Each row is a point. Examples show where two turns around zero, p and q, send a point. Where does a point land after both, in the order given? Backwards means that the second turn is done in reverse. Each puzzle has new turns, and all numbers are rounded.
(in the rows, 100 means zero)

Turn p:
122, 68, 53 => 133, 49, 92
95, 64, 117 => 114, 99, 138
75, 122, 111 => 68, 114, 99
134, 80, 95 => 139, 94, 98
74, 167, 124 => 46, 144, 72
Turn q:
90, 121, 93 => 91, 118, 113
122, 116, 45 => 87, 147, 63
64, 86, 99 => 69, 80, 111
63, 79, 112 => 75, 67, 116
160, 98, 150 => 177, 88, 97
Where do these land?
q, then p: 128, 127, 97 => 106, 116, 65
p, then q: 99, 39, 137 => 163, 80, 127
p, then q backwards: 103, 142, 107 => 109, 101, 58
p, then q: 70, 92, 59 => 75, 57, 87

Turn p:
78, 125, 118, 129, 113, 67 => 89, 136, 101, 100, 63, 73
79, 108, 118, 123, 113, 114 => 89, 109, 133, 98, 88, 83
98, 74, 115, 134, 86, 87 => 94, 81, 93, 84, 88, 60
91, 78, 51, 43, 98, 113 => 92, 78, 79, 146, 141, 140
156, 66, 82, 60, 122, 98 => 104, 98, 63, 77, 165, 125
146, 81, 55, 76, 121, 132 => 129, 94, 95, 104, 172, 121
71, 126, 153, 114, 82, 98 => 81, 101, 127, 81, 42, 100
81, 142, 108, 121, 64, 92 => 122, 101, 109, 110, 42, 98
Turn q:
97, 120, 142, 107, 121, 112 => 77, 130, 86, 117, 125, 116
70, 108, 73, 131, 76, 96 => 147, 116, 91, 98, 86, 77
87, 74, 107, 137, 111, 93 => 136, 108, 108, 99, 122, 123
134, 132, 93, 89, 123, 76 => 63, 114, 134, 88, 107, 77
123, 93, 176, 99, 81, 119 => 72, 100, 94, 167, 110, 141
132, 79, 52, 44, 100, 133 => 67, 54, 101, 58, 47, 109
57, 95, 57, 94, 88, 71 => 139, 80, 87, 74, 103, 56
Where do these land?
q, then p backwards: 99, 58, 110, 71, 99, 128 => 103, 85, 107, 59, 61, 102
p, then q: 110, 91, 47, 132, 63, 91 => 120, 92, 169, 91, 93, 107
p, then q backwards: 65, 150, 111, 122, 103, 99 => 139, 125, 83, 131, 72, 112
q, then p backwards: 96, 138, 98, 171, 111, 99 => 115, 156, 85, 120, 150, 92
p, then q: 107, 80, 88, 63, 144, 104 => 91, 133, 74, 59, 119, 108
p, then q: 118, 112, 143, 50, 103, 114 => 73, 91, 43, 94, 77, 120
p, then q: 105, 72, 103, 91, 76, 66 => 126, 74, 101, 71, 84, 87

Turn p:
100, 99, 123, 103, 111, 104, 118, 133, 95 => 128, 92, 94, 85, 112, 113, 94, 125, 105
64, 80, 79, 83, 99, 104, 68, 98, 129 => 63, 85, 81, 88, 102, 112, 136, 79, 81
103, 104, 100, 95, 80, 81, 120, 95, 112 => 103, 83, 109, 99, 105, 96, 87, 78, 118
75, 122, 99, 95, 104, 89, 63, 77, 118 => 54, 111, 103, 98, 127, 87, 115, 91, 93
103, 87, 112, 104, 106, 110, 126, 138, 88 => 135, 85, 92, 86, 94, 117, 92, 124, 102
114, 59, 141, 99, 101, 99, 126, 126, 69 => 161, 100, 84, 95, 104, 126, 72, 105, 81
57, 98, 73, 121, 114, 110, 90, 71, 89 => 50, 104, 119, 103, 82, 119, 99, 109, 72
104, 103, 125, 113, 118, 129, 144, 107, 103 => 125, 114, 114, 86, 95, 136, 90, 124, 127
136, 123, 84, 82, 93, 71, 93, 103, 87 => 117, 92, 112, 118, 103, 49, 103, 93, 104
91, 87, 75, 144, 112, 97, 68, 77, 110 => 53, 104, 87, 142, 91, 112, 102, 109, 88
144, 115, 85, 71, 94, 93, 93, 74, 98 => 114, 119, 116, 120, 90, 60, 116, 72, 111
108, 123, 102, 91, 69, 113, 90, 102, 101 => 94, 110, 88, 80, 93, 72, 94, 92, 117
Turn q:
104, 72, 96, 136, 97, 74, 71, 81, 138 => 92, 93, 110, 85, 121, 148, 86, 56, 88
67, 99, 109, 77, 112, 107, 120, 101, 67 => 115, 76, 82, 100, 99, 62, 110, 124, 89
71, 100, 102, 110, 108, 140, 83, 108, 70 => 85, 107, 88, 113, 122, 57, 120, 95, 77
114, 124, 90, 114, 110, 81, 109, 103, 104 => 123, 113, 99, 108, 97, 108, 92, 88, 125
120, 122, 101, 82, 114, 115, 112, 83, 118 => 93, 96, 98, 114, 76, 111, 124, 104, 129
129, 79, 100, 151, 79, 85, 73, 64, 104 => 95, 102, 132, 127, 111, 140, 77, 57, 73
111, 93, 111, 101, 101, 107, 122, 116, 112 => 83, 98, 90, 103, 100, 104, 83, 115, 118
97, 126, 115, 65, 79, 83, 114, 120, 123 => 105, 98, 123, 67, 88, 96, 99, 130, 136
84, 87, 101, 68, 118, 106, 85, 127, 51 => 117, 113, 77, 96, 115, 74, 119, 141, 66
103, 97, 74, 97, 83, 102, 110, 98, 114 => 92, 107, 100, 87, 72, 101, 89, 88, 100
Where do these land?
p, then q backwards: 95, 92, 71, 121, 93, 75, 83, 118, 94 => 90, 76, 115, 98, 104, 122, 126, 82, 84
p, then q backwards: 117, 166, 114, 69, 109, 92, 98, 95, 117 => 71, 156, 124, 104, 89, 110, 81, 133, 104
q, then p backwards: 94, 92, 92, 81, 127, 112, 117, 115, 103 => 104, 99, 99, 111, 89, 118, 79, 127, 110
q, then p backwards: 124, 108, 79, 115, 116, 119, 79, 86, 102 => 113, 76, 97, 96, 110, 110, 84, 68, 118
p, then q: 93, 103, 176, 120, 108, 113, 115, 89, 110 => 84, 133, 85, 108, 107, 101, 165, 95, 132
p, then q: 98, 87, 100, 101, 85, 114, 70, 106, 106 => 115, 107, 92, 90, 75, 85, 99, 85, 93
q, then p: 90, 84, 58, 114, 79, 99, 121, 107, 108 => 74, 108, 97, 97, 97, 64, 100, 70, 80
q, then p: 119, 84, 151, 91, 91, 89, 113, 101, 100 => 111, 97, 59, 92, 108, 126, 113, 128, 89
q, then p backwards: 86, 85, 68, 98, 79, 97, 98, 107, 47 => 113, 91, 102, 87, 93, 98, 77, 100, 39
q, then p: 85, 98, 91, 91, 113, 91, 106, 76, 113 => 110, 101, 101, 104, 78, 110, 101, 73, 100

Turn p:
108, 57, 105, 121, 114, 117, 82, 61, 131, 97, 145, 80 => 119, 71, 157, 109, 144, 112, 92, 97, 73, 117, 109, 83
76, 136, 135, 107, 88, 102, 89, 113, 120, 75, 156, 73 => 104, 115, 134, 91, 142, 120, 124, 86, 122, 57, 128, 129
100, 116, 125, 92, 98, 79, 137, 67, 57, 73, 115, 141 => 122, 117, 62, 125, 120, 116, 143, 99, 116, 83, 60, 70
114, 127, 77, 87, 71, 99, 100, 106, 121, 135, 39, 138 => 72, 133, 78, 117, 41, 88, 77, 94, 130, 137, 109, 90
78, 120, 123, 92, 76, 102, 99, 132, 69, 137, 63, 70 => 103, 117, 64, 106, 74, 58, 81, 100, 99, 62, 132, 128
102, 75, 82, 96, 89, 78, 135, 69, 108, 103, 121, 106 => 107, 106, 97, 97, 127, 87, 119, 75, 86, 132, 85, 70
116, 98, 59, 83, 107, 116, 101, 85, 92, 76, 143, 90 => 97, 69, 116, 93, 106, 117, 153, 95, 81, 122, 99, 105
115, 75, 90, 130, 101, 143, 78, 136, 82, 102, 95, 92 => 64, 49, 100, 111, 100, 94, 77, 124, 89, 90, 110, 118
104, 146, 78, 125, 114, 66, 127, 128, 131, 71, 101, 94 => 75, 118, 99, 33, 106, 113, 117, 106, 142, 98, 106, 87
80, 98, 82, 106, 88, 105, 116, 95, 101, 90, 34, 83 => 88, 95, 94, 82, 50, 69, 82, 80, 101, 81, 93, 71
122, 72, 118, 110, 96, 75, 72, 63, 112, 102, 94, 79 => 149, 78, 111, 103, 110, 105, 68, 84, 103, 116, 112, 83
152, 60, 106, 50, 99, 115, 143, 132, 107, 93, 66, 109 => 100, 80, 97, 105, 82, 39, 101, 116, 127, 140, 41, 126
91, 113, 119, 112, 172, 112, 74, 109, 127, 147, 99, 91 => 112, 132, 134, 86, 97, 112, 65, 168, 75, 98, 124, 108
43, 107, 100, 89, 88, 92, 49, 107, 43, 99, 130, 154 => 87, 121, 55, 141, 103, 168, 103, 78, 59, 68, 91, 132
Turn q:
93, 87, 94, 107, 74, 59, 110, 102, 111, 106, 80, 159 => 91, 123, 90, 129, 105, 114, 126, 98, 65, 137, 67, 126
116, 97, 50, 99, 59, 170, 90, 67, 110, 68, 107, 63 => 87, 110, 155, 77, 74, 76, 26, 94, 136, 123, 95, 76
60, 112, 63, 112, 78, 143, 128, 124, 92, 63, 113, 56 => 67, 125, 106, 79, 67, 93, 44, 112, 94, 107, 157, 78
104, 74, 138, 101, 103, 90, 117, 46, 113, 94, 93, 61 => 139, 50, 124, 60, 80, 114, 108, 98, 95, 116, 102, 111
96, 76, 121, 121, 111, 99, 97, 89, 148, 110, 73, 125 => 121, 111, 84, 84, 78, 133, 119, 108, 109, 111, 59, 123
122, 54, 31, 93, 111, 78, 110, 97, 85, 133, 68, 80 => 72, 125, 118, 53, 142, 75, 133, 71, 123, 143, 106, 115
108, 109, 124, 74, 96, 101, 83, 150, 66, 95, 78, 88 => 104, 114, 120, 129, 134, 115, 107, 120, 109, 68, 139, 107
96, 128, 131, 88, 135, 114, 87, 73, 83, 105, 89, 124 => 138, 85, 80, 104, 129, 120, 86, 88, 91, 71, 80, 83
126, 131, 106, 81, 100, 27, 112, 111, 116, 111, 93, 75 => 134, 106, 113, 113, 96, 58, 165, 96, 75, 96, 122, 105
60, 112, 117, 86, 103, 82, 92, 121, 104, 121, 137, 111 => 80, 86, 70, 110, 101, 92, 117, 139, 71, 77, 97, 87
87, 135, 133, 147, 92, 121, 95, 97, 100, 123, 149, 144 => 71, 77, 68, 134, 62, 123, 91, 84, 80, 58, 61, 75
109, 60, 57, 122, 132, 98, 54, 116, 72, 82, 102, 100 => 74, 101, 76, 108, 132, 103, 104, 93, 166, 137, 114, 85
124, 125, 136, 67, 107, 118, 126, 107, 99, 87, 119, 114 => 124, 85, 98, 121, 100, 83, 73, 97, 84, 56, 103, 130
Where do these land?
p, then q: 71, 117, 117, 66, 125, 60, 94, 89, 71, 117, 119, 70 => 109, 104, 107, 138, 123, 60, 73, 51, 100, 87, 109, 114
q, then p: 103, 117, 110, 51, 101, 121, 124, 102, 94, 84, 136, 98 => 114, 76, 75, 87, 115, 149, 81, 90, 99, 102, 81, 120
p, then q: 61, 87, 123, 93, 106, 87, 116, 106, 100, 123, 53, 146 => 120, 143, 122, 124, 104, 108, 110, 95, 101, 112, 110, 38
p, then q: 155, 72, 50, 110, 109, 132, 68, 123, 85, 59, 98, 83 => 50, 87, 108, 71, 122, 135, 100, 141, 109, 123, 80, 157
p, then q: 54, 83, 127, 96, 115, 91, 94, 85, 161, 143, 93, 142 => 135, 103, 108, 128, 104, 127, 114, 93, 102, 47, 98, 28
p, then q: 98, 57, 111, 72, 69, 75, 129, 84, 78, 96, 132, 79 => 125, 84, 86, 80, 128, 89, 123, 40, 100, 127, 94, 113
q, then p: 176, 123, 80, 132, 104, 86, 87, 101, 100, 96, 96, 110 => 121, 116, 119, 98, 114, 100, 92, 84, 131, 112, 117, 27
q, then p: 63, 101, 122, 100, 76, 75, 102, 139, 122, 119, 99, 111 => 52, 101, 67, 96, 103, 83, 123, 105, 107, 67, 94, 111
q, then p: 81, 109, 114, 128, 145, 119, 123, 100, 83, 69, 120, 76 => 96, 64, 125, 106, 110, 120, 126, 67, 73, 133, 112, 117
q, then p: 93, 121, 107, 83, 88, 76, 107, 82, 119, 77, 80, 74 => 120, 88, 72, 111, 121, 84, 110, 116, 124, 114, 116, 120
q, then p: 145, 105, 48, 121, 98, 137, 110, 106, 85, 107, 94, 62 => 149, 145, 142, 104, 108, 124, 107, 66, 111, 94, 113, 92
q, then p: 158, 107, 102, 140, 83, 147, 59, 102, 84, 94, 74, 83 => 118, 106, 177, 119, 107, 100, 78, 90, 142, 80, 119, 75
q, then p backwards: 40, 102, 90, 107, 81, 93, 89, 80, 119, 116, 107, 166 => 87, 63, 72, 96, 140, 91, 117, 99, 71, 111, 95, 167
